Each row of a before or after table is a point. One or more steps were done to the points. Then noise was added and the rows were shuffled. The steps act on how far a point lies along the listed directions, d1 being the first. Write out the steps. A step turns or swaps two directions, mirrors them in a line or flattens them onto one, adds a multiple of one to another, or multiplies one. Angles are multiples of 10 degrees, from the lower direction toward the higher: turns from -170 to 170, lines from 10 to 170 but not 90. Use the fewest steps. Two steps may share a direction if one is a turn and the other turns, adds or multiplies; they go together, in the order done. Otherwise the lowest direction goes first.
(in the rows, 128 means zero)

Directions:
(1): [ 87 138]
(2): [138 169]
Before (10 x 2):
[[119 107]
 [101 133]
 [149 128]
 [213  91]
 [148 120]
 [124 108]
 [ 97 139]
 [166 118]
 [ 67 134]
 [108 107]]
After (10 x 2):
[[101 116]
 [105 126]
 [115  68]
 [124 103]
 [128 149]
 [106 129]
 [131  95]
 [118 221]
 [131 168]
 [135 149]]
Steps: mirror d1 and d2 in the line at 130 degrees

Directions:
(1): [143  89 160]
(2): [177 132 110]
(3): [117  93  90]
Before (10 x 3):
[[193 126 113]
 [126 124 126]
 [110 110 133]
 [106 165  61]
 [126 105 115]
 [112 129 141]
 [ 99 160 104]
 [138  97 121]
 [108 125 136]
 [135 123 147]]
After (10 x 3):
[[125 124 127]
 [112 131 141]
 [ 93 119   6]
 [195 131 121]
 [128 110 124]
 [ 89 130  71]
 [107 123 134]
 [143 111 139]
 [140 132 160]
 [112 117 140]]
Steps: add -1 times d1 to d3

Directions:
(1): [119  73 150 119]
(2): [108 116  79 101]
(3): [178 108 104 143]
(4): [101 118 113 179]
Before (14 x 4):
[[ 92 133 157 144]
 [124 139 129 137]
 [ 62 115 164  69]
 [140 147  79  81]
 [156 164  89  88]
 [ 89 146 133 143]
 [128 139 109 161]
 [123 136  63 181]
 [ 81 111 114  47]
 [131 145 100 143]
 [ 99 104 171 143]
 [167 162  88  58]
 [168 127 127 165]
 [116 123 125 118]]
After (14 x 4):
[[104 103 123 122]
 [109 117 110 138]
 [ 92 152 127 132]
 [ 98  77 123 150]
 [134 117 210 117]
 [ 78 128 139 125]
 [128 125 139 124]
 [113 127 121 121]
 [125  73 157  94]
 [132  84 155  68]
 [135 171 124 156]
 [115  83 141  85]
 [144 126  82 136]
 [116 154 191 126]]
Steps: add 0.7 times d1 to d3; turn d1 and d2 by -120 degrees; multiply d4 by 0.7

Directions:
(1): [ 89 148 165 173 136 139]
(2): [166 149 158 125  89 162]
(3): [166 101 148 166 130  90]
(4): [154 126 103 154 168 171]
Before (12 x 6):
[[146 140 148 149 127 180]
 [ 81  97 116 118 133  79]
 [126 155 140 100 126 134]
 [184  90 131 122 120  92]
 [ 87 121 143 130 153  90]
 [149 141  83  98 124 161]
 [103 111 124 122 114  80]
 [155 136 161 188 148 165]
 [179  81 113 149 170 109]
 [ 55 113 135 156 163 103]
 [101 108 107  81 131 118]
 [111 100 109 175 168  65]]
After (12 x 6):
[[206  98 106 122 142 123]
 [ 61 121 119 147 159 132]
 [ 96 108  77 141 179  87]
 [184 113 127 113 113 145]
 [119 104 161 148 125  66]
 [ 99 131 120 135 181 140]
 [134 154 150 116 133 144]
 [122  84 126 108 137  59]
 [ 70 135 139 109 127 141]
 [ 81 130 130 159 147 124]
 [ 91 113  78 131 191 161]
 [126 150 134  89  75 120]]
Steps: turn d1 and d4 by 100 degrees; turn d2 and d3 by 30 degrees

Directions:
(1): [137 164 175  95 152 112 106 163]
(2): [148 140 157 169  78 115  90 116]
(3): [144 102 127 100 135 180  76 113]
Before (8 x 8):
[[140 137 158 145 111 113 105 133]
 [122  92 114 139 122 173 100 108]
 [131 125 134 108 164 123 163 151]
 [128 100 110 107 149 148 134 130]
 [150 120 124 161 102 149 101 102]
 [131 150 150  87 157 132  99 139]
 [108 120 100 121 128 124 157 127]
 [147 100 117 164  83 150  95  92]]
After (8 x 8):
[[129 130 144  86 172 132 126 155]
 [ 94 103  77 187 109 123 190 109]
 [124 103  96 156  82 143 119  97]
 [167 141 182 132 117 122  97 145]
 [135 208 206  81 163  75 100 178]
 [112 101  65 145 140 146 181 102]
 [134 117 119 167  94 106 140 126]
 [ 98  71  39 159 123 147 211  87]]
Steps: multiply d1 by 2.5; turn d2 and d3 by 170 degrees

Directions:
(1): [143  94 106 164 171 150  78 115 123]
(2): [149 128 142 166 143 113 149 189  89]
(3): [114 162  99 118 110  91  69 155 119]
Before (12 x 9):
[[147 103 126 148 137 152 131  93 141]
 [118 125 143 117 111 128 142  97 158]
 [118  90 107 149 159 191  91  74 146]
 [101 155 166  89  95 113 180 154 121]
 [115 139 117 110 103 113  93 144 114]
 [111 188 139  72  65  72 138 161 121]
 [141  87 144 133 163 184 174  91 153]
 [115 147 133 118 119  99 123 169 116]
 [102 178 132 102  76  85 163 188 110]
 [132 126 131 113 112 120 146 103 130]
 [143 126 138 138 114 139 155 132 133]
 [107 109 127  98 110 151 122  48 146]]
After (12 x 9):
[[ 78 168 132  63  64 138 155  87 167]
 [141  98 138 159 168 140 132 152 111]
 [112 129 115 117 114 122  87  90 160]
 [ 83 135 106  64  85 137  84  30 163]
 [152  79 106 200 191 156  96 155  94]
 [127 107 111 156 171 136  56 146 103]
 [163  70 117 172 191 164  75 102 117]
 [135  91 139 132 137 159 136 107 123]
 [121 157 122 105  85 110 130 115 143]
 [130 125 110 119 120 118 102 100 129]
 [140 139 117 143 113 120 109 152 122]
 [ 98 184 105  78  87  95 101 147 145]]
Steps: turn d1 and d3 by -160 degrees; multiply d2 by 1.6

Directions:
(1): [182 106 145  64  98 121 117 113 119 125  99]
(2): [113 184 147 101 132  78 165 123 149  94 120]
(3): [100 147 123  90 112 198 115 138 153  93 138]
Before (11 x 11):
[[147  98 113 178 148 119 127 125 108 160 108]
 [ 79 114 105 249 183 119 130 148 119 174 157]
 [132 155 139 163 140  78 150 136 134 134 128]
 [156 123 128 125 131  77 142 125 107 132 107]
 [155 120 147 127 139  76 130 112 113 157 122]
 [136  86 116 137 111 168  97 131 119 141 136]
 [151 143 148 129 129  54 149 121 124 132 115]
 [111 154 141 147 142  82 154 125 131 117 138]
 [155 113 130 123 119 142 137 121 113 135 126]
 [128 162 130 118 132  92 144 124 141 120 127]
 [142 128 131 125 140  65 139 106 120 137 120]]
After (11 x 11):
[[126 119 119 190 140 134 121 145 124 156 142]
 [121 142 140 205 178  15 169 126 117 162 123]
 [ 99 118 110 178 136 172 110 147 130 140 155]
 [100 165 121 166 159 106 158 131 141 116 117]
 [120 160 143  99 116  95 147 123 146  96 123]
 [127  96 122 174 137 133 116 130 109 152 146]
 [124 148 130 119 125 145 151 127 131 111 136]
 [ 90 123 102 161 149 154 114 128 131 135 154]
 [135 107 108 149 130 152 106 131 123 152 139]
 [ 85 145 123 155 151 155 121 135 138 136 158]
 [ 94 134 103 157 141 160 125 147 126 119 142]]
Steps: swap d1 and d3; multiply d2 by -1

Directions:
(1): [144  92 197 169 113 167 123 157 128 142 134 134]
(2): [188 117 120 105 179 164  89 114 156 116 125 117]
Before (10 x 12):
[[161 136 162 133 147 176 104 122 128 128 131 128]
 [161 120 120 107 140 134 119 122 134 130 132 128]
 [ 89 133 151 163  88 130 138 136 123 132 124 143]
 [124 204   8  64 186  75 135  79 129  97 125 100]
 [160 142  75  82 168 108 128  93 126 120 119 112]
 [113 116 170 148 118 136 143 147 111 145 140 130]
 [ 79 121 179 162  65 100 170 154  80 150 131 150]
 [131 105 144 141 118 136 115 114 112 122 120 143]
 [140 122 142 147 136 141 116 134 138 122 131 109]
 [ 51 133 107 145  72  63 173 140  72 120 146 156]]
After (10 x 12):
[[151 115 152 147 136 172  98 128 151 122 122 134]
 [114 128 139 154 116 122 130 139 127 126 132 114]
 [120 204   8  65 185  70 138  79 128  98 125 100]
 [119 153  72  93 136  79 156  98 109 128 121 119]
 [ 95 155 158 148  94 129 148 131  99 138 133 140]
 [118 132 117 117 107 106 148 128 114 137 132 133]
 [212  88 119 104 197 172  70 119 143  95 143 131]
 [125 106 145 142 114 134 117 115 108 123 120 144]
 [139 109 172 141 141 155 125 142 123 141 139 125]
 [202  86 187 130 161 185  92 138 138 130 128 131]]
Steps: mirror d1 and d2 in the line at 170 degrees
